Each row of a before or after table is a point. One or more steps were done to the points. Then noise was added and the rows were shuffled. The steps act on how far a point lies along the listed directions, d1 being the first. Write out the steps. A step turns or swaps two directions, mirrors them in a line or flattens them onto one, adds a multiple of one to another, or multiplies one. Angles are multiples of 10 degrees, from the lower direction toward the higher: turns from -170 to 170, lines from 10 to 170 but not 90. Use the fewest steps. Two steps may share a direction if one is a turn and the other turns, adds or multiplies; they go together, in the order done. Otherwise the lowest direction goes first.

Directions:
(1): [-37 -32  -3]
(2): [ 4 -9 48]
(3): [-32  36   9]
Before (8 x 3):
[[  4 -37  -2]
 [  0  -1 -24]
 [-30   1  -3]
 [ 19  36  12]
 [ 10  41   7]
 [ -7  39  -8]
 [ 76 -54 -53]
 [-35   8   3]]
After:
[[ -2  37 -25]
 [-28   0  16]
 [ -1 -33  12]
 [ -1  -1 -21]
 [ 23  36 -15]
 [ 56 -32 -60]
 [ 11  38 -19]
 [-29  -6   9]]
Steps: add 0.7 times d1 to d2; multiply d3 by 0.7

Directions:
(1): [ -1 -33  32 -33]
(2): [-13 -44 -16  29]
(3): [51 -7 14 19]
(4): [ 21 -11 -41 -30]
Before:
[[ 48  25 -23   2]
 [ 32  -2 -14  22]
 [ 29  36  29  15]
 [-15  -3  19  10]
 [ 39   4  11 -11]
 [ 21  17  15  18]
 [  6  -4  -5  20]
 [-15  32  -7   9]
 [  6   0  12   1]
 [  3  38 -36 -27]
 [ -5  14 -41 -12]
 [ 12  -1 -13 -28]]
After:
[[ 69   2  40  36]
 [ 59 -41  48  36]
 [-55  20 -24  18]
 [ 61  -4  23  75]
 [ 29 -11  -9  11]
 [ 19  -5  14   2]
 [-46 -20  -9   5]
 [-66  18  -2  31]
 [ -8  28   9  12]
 [ 53 -29  24  28]
 [ -7 -13  -1 -24]
 [ 73 -13   2  44]]
Steps: turn d2 and d4 by 110 degrees; turn d1 and d2 by -70 degrees; multiply d3 by 2.5

Directions:
(1): [  1  37  12  11  -9 -38  42 -38]
(2): [ 17  43 -11   9  24  -6  12  57]
(3): [ 11  39   4   5   7  -7 -63 -23]
(4): [ 10  13 -16  39 -59  28   0   5]
(5): [ 19 -33  24  56  13 -30  -9   9]
(6): [-24  -2 -57  31  32   6   4 -21]
Before, 9 rows:
[[-16  31 -75  47 -21  20  15 -22]
 [ 19  12  22   3  13  10 -44  25]
 [  0 -37 -19  17  -4  -8 -70 -22]
 [  9  21   5  19 -21  33 -49  -2]
 [-29  -8 -45 -17   4  43 -29 -10]
 [ 13  16  13  29  13 -25   3   7]
 [ -1  24   8  20   3 -18 -14 -22]
 [ 26  13  25  26 -43   4  14  11]
 [ -7 -12 -16  43 -38  45 -37  -6]]
After (9 x 8):
[[  6  29   9   4  31 -21  54  29]
 [-43 -41 -31  34  -8  16  33 -60]
 [-23 -28 -11   5 -49  24  36 -28]
 [ -6  11 -27   9  58  -9 -10  -4]
 [ -3  37 -68  58 -28  26  -9  -5]
 [ 18  44   2  19  22 -16  -3  34]
 [ -3  27  10  16  -7 -15  -7 -26]
 [-22   8 -12  19  19  -7  48 -34]
 [-23 -62   1   6 -62 -24  33 -78]]
Steps: swap d1 and d3; multiply d2 by 2.5; swap d4 and d6; multiply d5 by 0.4

Directions:
(1): [ 42 -14 -33  23 -10  -9  42   9 -40]
(2): [-20  36 -67  -6 -21  -7 -19  -9   4]
(3): [ 24 -36 -23   0  15   3 -50  43  10]
Before, 12 rows:
[[-37  10   1  -8 -27 -12  29 -33  16]
 [-37  50  38 -10  -4  -9  35 -56   6]
 [ -8  -3  43 -12  24  11 -38  -9  11]
 [-35  58 -34 -13 -19  -6  -7 -22  -1]
 [ 39 -19 -17  16   5   5  46  14 -41]
 [-11  62 -68 -10 -14   1 -20   6   7]
 [ 57 -47  46   4  31  21   4  51 -23]
 [-18  38 -57  10 -40 -11  14 -46  -4]
 [  6  -2   8  17  -5  -8  11  14 -28]
 [ 12 -13  36  13   6  -1  33  20 -16]
 [ 46 -34  20   9   4   6  18  12  -3]
 [ 38 -23  32  37 -13   9  83 -14 -40]]
After, 12 rows:
[[ 35 -20  16  14  12   4  52   6 -43]
 [ 30 -42  81  27   5  11  54  -5 -12]
 [ 51 -31   9  12   1   5  17  13   0]
 [-41  -4  24 -15  -8  -8   9 -27  24]
 [  2   0  19  11   1  -7  13  14 -23]
 [ 13 -24  33   6  18   2   8  31 -11]
 [-46  25  69 -22  21   3 -21 -32  37]
 [-25  79 -41  -3 -14   1  20 -24  -1]
 [-43  61  -8 -18 -11  -5   3 -27  -2]
 [ 66 -47   4   6  24  22  -1  58 -26]
 [-39  44  10   1 -21  -9  30 -64   5]
 [  4 -11   2  -7  26  12 -58  11   8]]
Steps: turn d1 and d3 by -40 degrees; turn d2 and d3 by -40 degrees

Directions:
(1): [ -3   7  33   8   7 -24 -13  72 -21   6  33]
(2): [  5 -36   8  -6  58  12 -56  -7  -6 -22  -9]
(3): [-55  21  12  12  52  14  26  -6  -4  35 -10]
(4): [ 38  39   5  11  -1   7 -43 -13   9  59  -3]
Before:
[[ 25 -15  12 -11  19  -5 -15  10 -22 -24  12]
 [  5  16   1  10 -21   3  13  23   2  19   5]
 [ 11  19  -9  15  -3   6 -19  12  13   7   1]
 [ 35 -27  14  -5   7  -6 -56  36  -1  -6  21]
 [ 25  29  11   8 -39 -12 -14  18  -6  31  10]
 [ 24  -6 -21  -5 -45  -2  22 -31   8 -18   1]
 [ 97 -25 -18 -18 -29   2 -81 -15  15 -57  -8]
 [-10   4  11  -2  23  -2   7  11 -17   1   7]
 [ 32 -43 -28 -15  23  11 -35 -65  37 -45 -36]
 [ -5 -20 -10  -5  49   8 -11 -25   1   1 -18]
 [ 69 -24  12   4 -30 -19 -84   5  -7 -20   8]
 [  1   2  27  18  26 -19 -27  21 -21   5   1]]
After:
[[  30    5    5    2  -34   -3   -5   32   -2    0   14]
 [  64    3    8    1  -50  -17  -55   37   -7    1   15]
 [  54  -39   25    3   21  -13 -109   10  -18  -22    7]
 [   0    9   32   22   23  -29  -19   40  -30   13    7]
 [  -9  -34  -36  -11   65   39   -8 -105   40  -22  -64]
 [  21   11  -11   12  -12    2  -30   21   12   -2    4]
 [  -1   -4   23   -3   41    2   -9   19  -24  -10   10]
 [ -21   -1  -16    1   44   17   19  -34   10   22  -19]
 [ -11   12   16    2   12  -10   21   20  -15   10   11]
 [  20  -19  -21   -6  -18    7    1  -50   11  -26  -10]
 [  17  -25   29    0   42   -4  -62   58   -8    5   25]
 [  66  -39  -11  -18   48   27 -103  -37   11  -54  -26]]
Steps: multiply d1 by 1.6; turn d2 and d3 by 50 degrees; add -1 times d4 to d3

Directions:
(1): [ 45 -12  45 -14 -10 -23   0 -23  23 -32  43 -36   2 -29]
(2): [ 15  32  11   2   5  33 -26  44  14   0  -1 -14 -73 -16]
(3): [ -1 -15   7  73  36   1  22  16 -24   6  49 -12  -5  16]
Before:
[[   6   -2    1 -114  -60  -13  -32  -29   29  -20  -42    5   48  -38]
 [  14  -13   23  -34  -16    3   -8  -22   24   -5   10  -14   18  -16]
 [   5   22   -7  -34  -15   -4  -26  -11   -1  -13  -35   22   -6   -1]
 [ -60  -21  -73  -34  -18  -20    3  -43  -26   32  -82   53   93   59]
 [  -2   -2  -22   11   15   -4    9   24   -8   -7  -16    9    4    7]
 [ -39   -5  -14  -18  -17  -19    3  -52   -2   27  -36   32   47    0]
 [  20   -6   21   28   15   -8    7    8   -3   -8   29  -30   13  -12]
 [  16   20   46  -32    2    5  -11    1   15  -15   -5  -22  -35  -38]
 [ -18   22  -32   -2    0    8   -6   -8  -23   13  -29   21   11    9]]
After (9 x 14):
[[ -38   -4    1   39   34    3   25    4  -37   25   -7   14   20   16]
 [ -38  -43  -36  -28  -26  -29   18  -42  -27    2  -19   32  123   16]
 [  27    7   15  -14  -16  -13    1  -33    2  -20   15  -15   18  -20]
 [ -32  -12  -17   -7   -4   16    0   -7  -10   24  -23   23   30   12]
 [  44  -20   28 -105  -60  -50  -27  -80   49  -43  -20  -29   56  -26]
 [  28   -3    3   -6    3  -13    2   15    8  -25    5  -10    1  -15]
 [  -8   18   -9    8   10   24  -15   36   -5   14  -24   -2  -15   -3]
 [ -12   -4   19  -48  -32  -26   -5  -60   23    3  -20    7   29  -29]
 [   5  -11   -4   10    4  -27    4  -32  -23  -21    8   13   34   10]]
Steps: multiply d1 by -1; swap d2 and d3

Directions:
(1): [ 26  50  -2  -4   6 -55  33  16 -15 -21 -19 -42   6 -12 -40  -2  25  40]
(2): [-57 -17  32 -40  37 -50  16   1 -14   8  13  -6  -5  -3   1 -21  26 -49]
(3): [ -3   2 -74 -31 -25 -14  11   5  41  32 -28  -4  23  21 -26  -6  -6 -39]
(4): [-22 -27   9 -49   1   4 -12   6 -19  28 -29 -40  36  15  30  42 -15  49]
Before (14 x 18):
[[  1  -5  -8   3 -19  16  -2   0  -6  -3  -8   7   4  11 -11  -6   2   9]
 [-22   3  23 -38  25 -20   5   0 -28   5  -3 -31  13   2  11  -2   7   9]
 [ -4 -16  16   7   5  -1   5 -12  -8  -4  -1  -3  -3  12  -4  -4  -4 -11]
 [-30  -6 -48 -20 -17 -23   7  -1  27  33 -23   0  10  14 -33 -12   6 -54]
 [-12  16  19 -23  29 -59  23  11 -24  -8 -10 -37  -5  -6 -11  -8  20  13]
 [ 21  47 -73 -31 -16 -50  46  16  17   7 -36 -28  21   2 -65  -9  16 -12]
 [ 30  32   1 -14 -14 -37  15  12 -30  -9 -21 -42  26   2 -16   8  16  66]
 [  9   8 -40  -2 -18   3   1 -10  33  15  -8   9   0 -13  -6   1 -15  -9]
 [-37 -12  21 -41  23  -8   1   7 -33   3 -21 -29  14   3  21  22   8  25]
 [-23  13  17  -8  22 -21  23   8   2  -5   8   0  -9  -6   2 -20   1 -23]
 [ 31  27  12   9   4 -20  14   9  -7 -11   1 -32  -4   2   5  -3  14  27]
 [ 24   4  -5   0 -17  22   7  21 -13  12 -17 -26  10   2  16  39 -17  67]
 [-22 -11  27 -16  21   7  -2  15  -8   7  -4  -3   6 -15  18  22  -7  12]
 [ 19  21 -12   6  -6 -27  20  12  -5   3  -9 -11   2 -13 -21 -11   5  17]]
After (14 x 18):
[[  15   23   37    3   22  -34   18    7  -19  -13   13  -29  -13    0
    11  -11   20   17]
 [  10   13  -68  -13  -27  -12   13  -10   49   24  -19    6    7   -6
   -29   -8  -11  -33]
 [ -18   26 -124  -78  -15  -75   55   15   51   46  -51  -29   42   21
   -78  -26   20  -81]
 [   1    4  -14    1  -18    8    5    3   -4   -9   -8    8    2    7
   -18  -10   10    5]
 [  39   32    6   13   -7   -8   32   27  -18   -8  -12  -27   -3  -13
    -9   24    4   68]
 [  -2  -22   22    9    0    9   -3  -19   -6   -5    0   -3    1    7
     1    6  -14    0]
 [ -20  -13   27  -33   24    3   -7   -3  -31    8    0  -32   19    2
    24   11   -2   19]
 [   1   16   -8   -7    1  -40   25   12   -7    7   -9   -6    3  -12
   -25  -20    7   -6]
 [   7   34   18  -23    7  -64   26   11  -40  -16   -7  -39   15   -1
   -21   -7   33   39]
 [ -39  -10   25  -17   22    2    9    0    3    6    7    3   -7    1
    21   -8   -8  -19]
 [  -7   -4   35   -6   19   20   -5   10  -13   -4    0   -2    2  -18
    29   27  -11   35]
 [ -34  -16 -110  -52  -46  -18    9   -1   64   64  -45   -4   33   37
   -41  -11   -6  -80]
 [ -25   -8   26  -29   18   10   -2    7  -35   -5  -19  -28   12    2
    27   29    0   50]
 [ -37  -10   33  -41   38  -46    6    7  -30    8   -4  -32   -1   -4
    14   -4    9    9]]
Steps: turn d2 and d4 by 30 degrees; turn d1 and d2 by 40 degrees; multiply d3 by 2

Directions:
(1): [  5   3  33 -11  75  20 -24  57  11  -9  13   0  26  32   5  31  -4   0
  39 -17]
(2): [ 42 -30 -16  10  30 -29  62  31 -34 -27   8  13  13 -24  37   4  34   9
 -28   6]
Before (11 x 20):
[[   5  -15    1   -6   67   17   -2   45    0   10  -14    9   17   19
    11   14   13   -5    2  -14]
 [   3   -7   30  -16   64    2   -9   55   -8  -14   19    4   21   24
     9   20    7    9   11  -21]
 [ -56   19   -9  -14  -86   28  -38  -52   18   37  -29  -19  -36   -8
   -34  -40  -36    0   -5   -2]
 [ -39   11   -7    4  -53   20  -54  -40   15   16   -5   -7  -23    9
   -19  -12  -22   -9   15   22]
 [  -2  -14  -25    6 -101  -11   10  -66    6   13  -23   18  -17  -19
   -34  -41    4  -15  -26    0]
 [  15  -18    7   -8   55    8   18   40  -16    4   14    2   20   -2
    20   28    3   -2   11  -10]
 [ -23   31   29   -7  -18   23  -60   -7   48   19  -10   -3  -12   30
   -28    5  -23  -22   36   12]
 [  46  -48    3   -6   84  -27   46   73  -37  -29   15    5   18   -3
    55   41   32   25   -4    5]
 [  17    0   40   -9   85   18  -11   69    5  -10   25    8   42   46
    11   41   -7   -9   51  -15]
 [  -5   21   19    1  -52   10  -15  -31   12   -5   -1    3  -34   28
   -20    7  -27   -9  -18    7]
 [ -13    1   -4   -2  -33   -9  -12   -9    9   14    1  -14   -4   -2
   -11  -24   -9  -20   -4   -9]]
After (11 x 20):
[[ 13 -21 -12  -2  11  -3  33   8 -20   9   7   2   4 -20  16  12   5  -3
  -14   0]
 [  3 -19  -9  -5  42  10   4  25  -2  14 -16  11   9   7  10   4  16  -7
  -13  -6]
 [-49  24  38 -31  20  59 -73  31  31  24  -9 -20   0  40 -25   7 -41  -2
   51 -28]
 [ 17  -1  32  -6  71  14  -6  57   3  -7  22   8  36  38  11  36  -7  -9
   44 -10]
 [-15  36  71 -22  80  50 -92  66  63   5   8  -1  20  69 -20  47 -26 -24
   85 -11]
 [-10   1  10  -6  -3  -1 -22  15  15  12   5 -14   6   7 -10 -11 -12 -22
   13 -13]
 [  0  -9  19 -13  39  -3  -2  37 -13 -15  15   1  12  13  10  11   7   8
   -3 -14]
 [-34  14  32  -7  29  40 -79  26  30   6  10  -5   4  44 -13  24 -26  -9
   60   4]
 [ -1  22  42  -5   0  25 -32   9  19 -14  10   4 -17  50 -14  29 -29  -9
    9  -3]
 [ 37 -52 -51  13 -41 -58  88 -23 -55 -14  -9   5 -25 -55  46 -13  39  25
  -70  34]
 [ -1 -13 -14  -1 -70  -2  -2 -45  11  11 -17  17  -6  -6 -34 -29   2 -17
  -12  -7]]
Steps: add -1.5 times d2 to d1

Directions:
(1): [ 24 -11   6 -39 -52  42  42  13 -56 -11 -56  -9 -25  24  10  -2 -62   0
  -1  -6 -40  27 -19 -12  -4 -25  18  19  -3  23 -15  11]
(2): [ 36   8  33 -18   3   6   7 -16  21  27  12 -10  67 -20 -30  13 -37 -21
  16 -36 -16  13  44   0 -37  25   4  30 -20  43  57 -28]
Before:
[[ 17  -6   9  -7 -19  35  10  17 -22   0 -14 -14   5   7  -8   0 -13 -10
    7   9 -16  19   3   9   1 -11   7   8 -10  17  -9   0]
 [ -3 -11   1 -23 -37  25  29  31 -54 -23 -33  22 -24  25  22  -4 -21   2
   -4  20 -20  13 -39   8  21 -46   6 -10  -2 -12 -41  24]
 [ 14  -9  22 -61 -40  45  34  10 -56  -1 -39  -9  -6  24  -2  -8 -75   1
    8 -12 -48  26  -3 -10  -9 -28  22  11  -3  31   7 -11]
 [ 15  13  -6 -23   0  22   9  -9 -22  -1 -22  -2  -1   8   3 -10 -19  -3
   11   0  -4  16 -15  11  -5   6  10  26  -6   4  11  11]
 [ 51  -7  30 -47 -52  34  41  -5 -37  12 -46 -26  26   2 -16   2 -87 -20
    9 -30 -52  30  26 -19 -26 -29   3  48 -27  44  26 -12]
 [ -5   9   4  28  13 -16 -16  -7  43   8  46  -1  16 -13 -19  -1  27  -1
  -16  -5   0  -5  -4  11  -2  11  -7 -21  -5  -6  17 -12]
 [  3  22  15  45  33 -23 -26 -30  62   7  41   4  50 -26 -16   6  30  -7
   24  -6  21   4  35   6 -12  46 -26  -9 -13   3  35 -16]
 [-27  10 -10  39  47 -23 -36  -7  20  13  30   1  -8 -24  -6   5  64   4
   18   4  19 -19   7  -4  29  -1 -18 -27  -1 -28  -8   6]]
After (8 x 32):
[[ -15   13    1   41   27  -30  -29  -11   58    9   61    2   21  -18
   -20   -1   48   -1  -16    0   14  -15    0   14    2   17  -11  -29
    -3  -17   18  -13]
 [  16  -13   13  -43  -57   43   48   31  -69  -20  -52   16  -14   27
    17   -1  -54   -4    1    8  -41   26  -35    2    8  -47   16    6
    -8   11  -30   18]
 [ -18   24    3   67   56  -44  -47  -31   83    5   64   12   43  -33
   -11    4   70   -2   20    5   44  -12   33   11    2   50  -35  -25
    -5  -20   25  -17]
 [  20   -7   12  -18  -31   43   15   21  -35   -4  -25  -15   -3   13
    -6   -3  -23   -9    5    9  -23   24   -3    7    4  -19    9   11
   -12   17  -16    2]
 [ -29   17   -7   52   68  -40  -53  -16   45   22   55    3   14  -37
   -13    7   82   -1   20    1   32  -27   22    2   24   13  -26  -31
    -4  -30    7   -5]
 [  16   12   -6  -30   -9   30   14   -7  -33   -5  -32   -3  -10   15
     4  -12  -29   -2   11    2  -11   19  -20   10   -6   -1   13   28
    -5    6    6   15]
 [  19  -16   22  -79  -68   68   57   19  -91  -13  -71  -11  -29   41
     8  -11 -103    4    7   -9  -67   38  -20  -16   -5  -48   32   18
    -1   38  -12   -1]
 [  49  -15   17  -61  -83   53   63   10  -77   -7  -81  -25  -18   26
     1   -6 -106  -12    2  -19  -67   39   -5  -27  -13  -53   11   47
   -19   40   -7    6]]
Steps: multiply d1 by 1.6; multiply d2 by 0.4
